Each point is reached from the start by the listed moves, each made once or not at all, plus a little noise. Is the number of moves made odd or even? Then give how often each move was made.

Moves:
(1): [ 33  22  16  15 -37]
(2): [ -9  37  -7 -59  13]
(3): [-12  16  18  18  12]
Start: [ 29 -17   7 -12  -5]
Points:
[ 49  22  40  17 -29] => even (1, 0, 1)
[ 41  60  31 -35 -21] => odd (1, 1, 1)
[ 11  35  14 -55  24] => even (0, 1, 1)

Moves:
(1): [17  8 12 -1 -2 -3 -5  9 -5 -5 -4 -6 -4]
(2): [-8  7  4 -4  4  0 -3 -2  3 -5 -1  0 -7]
(3): [ -1  -4   9  -5  -6  10  11  -1 -10   0  -6  -1  -1]
(4): [-11   8   7  24   1   0   2   7  -7  -2   2  -5  -1]
(5): [  3 -13  -4  -7  18   9  12   1  -9  15  -7  -6 -19]
(6): [  3   5  -1  -9   5  32   0   1   9  13  22 -19  12]
(7): [ 6 13  3  4 -7 -4 15  2 -6 -1 -2  5  9]
(8): [ -7  -1 -15  -6  -7   2   1  16  -3   1 -14  -4 -11]
(9): [  3  -1  12   4   3  12   5   6  17 -11  -1   3   9]
(10): [ -6   3   9  -8  -7  -3  -7   4   7  20   3   6 -12]
(11): [ 0 -3  5 -5  1 -5  1 11  0  2 14  1  1]
Start: [ 5  7  1 -2 -2  9 -9 -4 -4 -4  4 -8 -3]
Points:
[ 11  20  16 -28  -1   4   5  38 -18  23  -8 -12 -47] => odd (1, 1, 0, 0, 1, 0, 1, 1, 0, 1, 1)
[  7  23  26 -24 -16  39  14  13  -6  32  34 -16   8] => odd (0, 0, 1, 0, 0, 1, 1, 0, 0, 1, 1)
[ 24  -6  23 -20   9  19  10  16 -30   8   0 -21 -26] => even (1, 0, 1, 0, 1, 0, 0, 0, 0, 0, 1)
[-12  20  30 -13   3  60  28  39  -3  28  13 -29 -22] => even (0, 1, 1, 1, 1, 1, 1, 1, 1, 1, 1)
[-18  22   0  -1   0  38  -9  28  -2   5  25 -35 -10] => odd (0, 1, 0, 1, 0, 1, 0, 1, 0, 0, 1)
[ -7  42  35   9  -2  45   4  12  18   9  25 -19   8] => even (0, 1, 0, 1, 0, 1, 1, 0, 1, 1, 0)
